Each row is a point. The ring and each string are closed loops that go straight from each point to the next, and from the last back to the first. Before rounding, they use only three directions, however many columns there are. How many times does the string pass through the ring? Passing back the other way cancels.

Ring (6 x 4)
[[ 11  22  19 -31]
 [-19 -18 -16 -33]
 [  2 -18 -52  -3]
 [ 32   9 -42  29]
 [ 18  19   7  22]
 [ 23  36  34  -5]]
String (23 x 4)
[[ -7  18  52   6]
 [ 12  35  52  -1]
 [-25  -6  28 -13]
 [ 30  29   3  -5]
 [ 59  65  25 -21]
 [ 32  48  35 -40]
 [-22  -5  20 -32]
 [-18  -9   4 -17]
 [ 18  14 -13 -22]
 [-17 -18 -23 -48]
 [-48 -44 -21 -38]
 [-35 -29  -7 -17]
 [ 34  14 -40  -2]
 [ 43  -1 -91   7]
 [  8 -24 -74  12]
 [ 25 -12 -77  26]
 [ 93  35 -95  49]
 [ 71  31 -65  43]
 [ 36  11 -41  44]
 [  1  -4  -9  25]
 [ -8  -4   1   2]
 [ 42  35  -2  22]
 [ 42  48  32  30]]
Times through: 4

Ring (7 x 11)
[[  6  -1  -2   5  -9   2   8 -11 -10  38  -4]
 [  5 -17   5  23  -8 -11   6 -19   7  51 -11]
 [ -4 -11   8  11   1  -4  -1 -14  16  16  -7]
 [-15  10   6 -14  11  13  -6  -1  15 -38   4]
 [-15  18   5 -16   7  16   1   3  10 -41   8]
 [ -8  19   1 -10  -1  14  10   3  -2 -17   7]
 [  1  11  -3  -5  -6  11  10  -3 -12  14   1]]
String (29 x 11)
[[ -5   0   3  -6   4   7  -5  -8   7  -2  -2]
 [ -5  -1   5   1   1   3   1  -8   8   4  -2]
 [ -9  -2   6  -7   9   6  -8  -8  15 -15  -2]
 [-14   0   8 -12  13   9 -12  -6  21 -32   0]
 [-17   3  10 -10  14   8 -10  -4  26 -40   2]
 [ -9   3   7   2   3   4   2  -6  14  -9   0]
 [ -7   6   3  -6   2   9   1  -5   5  -7   1]
 [-12  13   3 -17   8  16  -4   0   7 -32   5]
 [ -9   9   4  -8   3  10   2  -2   7 -17   3]
 [-12  13   6  -4   2  10   6   0  10 -22   5]
 [-16  22   6 -12   4  16   8   6   9 -42  10]
 [-16  28   2 -24   6  23   4   9   2 -50  12]
 [-11  21   1 -19   4  19   4   4  -1 -31   8]
 [-10  27   2  -7  -5  16  19   7  -4 -21  11]
 [ -6  23   0  -6  -7  14  18   5  -8  -8   8]
 [ -5  22  -3 -16  -2  19   9   4 -12 -12   7]
 [ -4  16  -3 -17   0  17   4   0 -10  -9   5]
 [ -1   7   0  -1  -5   7   9  -5  -4  11   1]
 [  3   5  -1   6 -10   4  14  -7  -9  30  -1]
 [  8   4  -5   3 -12   5  13  -8 -19  42  -3]
 [  7   4  -7  -7  -7  10   5  -8 -19  32  -3]
 [  3   1  -3  -3  -4   7   3  -9  -9  24  -3]
 [  6  -5  -2   4  -7   1   5 -13  -9  40  -6]
 [ 14 -19   0  25 -15 -12  10 -22  -7  79 -14]
 [ 15 -28   5  43 -19 -24  16 -26   3  95 -17]
 [  2  -9   5  18  -8  -7   9 -14   6  38  -7]
 [  8 -25   8  38 -14 -21  12 -24  12  72 -15]
 [  7 -28   9  36 -10 -21   7 -25  16  67 -16]
 [ -1 -12   6   9   0  -4  -2 -15  11  23  -8]]
Times through: 1
String (28 x 11)
[[ -1   5   2   3  -6   4  10  -6  -2  15   0]
 [ -2   7   0  -3  -3   8   6  -5  -4   9   0]
 [  1   3   1   5  -7   3  10  -8  -5  24  -2]
 [ 10  -2  -4  10 -14   0  14 -12 -16  54  -6]
 [ 12  -4  -6   5 -12   2   8 -14 -19  56  -7]
 [  6  -4  -3   1  -6   3   3 -12 -10  38  -6]
 [ -1   1   1  -2  -1   6   2  -8  -1  12  -2]
 [  3  -8   4  15  -8  -5   8 -14   3  37  -7]
 [ 10 -24   7  37 -14 -20  12 -24   8  76 -15]
 [ 12 -34   9  46 -15 -27  11 -29  14  89 -19]
 [  7 -30  10  40 -11 -24   8 -26  18  72 -17]
 [  4 -27  12  38  -9 -21   8 -23  21  58 -14]
 [ -3  -3   5   8  -2   0   4 -10   9  14  -3]
 [ -4  -2   5   5   0   1   3  -9   9   8  -3]
 [ -7  -8  10  13   1  -5   2 -12  20   8  -5]
 [-15  -1  10  -6  13   6 -10  -7  26 -31  -1]
 [-18   9   7 -21  16  16 -13  -1  20 -52   4]
 [-14  12   3 -21  11  17  -8   0   9 -39   5]
 [ -7   6   4  -4   2   7   2  -5   6  -7   1]
 [-12  10   7  -4   4   9   3  -1  13 -23   4]
 [-18  19   8 -11   7  14   5   5  16 -47   9]
 [-21  28   6 -22   9  22   3  10  10 -63  13]
 [-14  22   1 -23   7  21   0   5   2 -41   9]
 [ -6   8   3  -4   0   8   5  -4   3  -4   2]
 [ -6  12   4   1  -4   7  12  -1   2  -3   4]
 [ -6  19   2  -1  -7  11  18   2  -4  -4   7]
 [ -5  23  -2 -11  -6  16  15   4 -12  -7   8]
 [ -1  16  -2  -3  -9  11  16   0 -12  10   4]]
Times through: 3
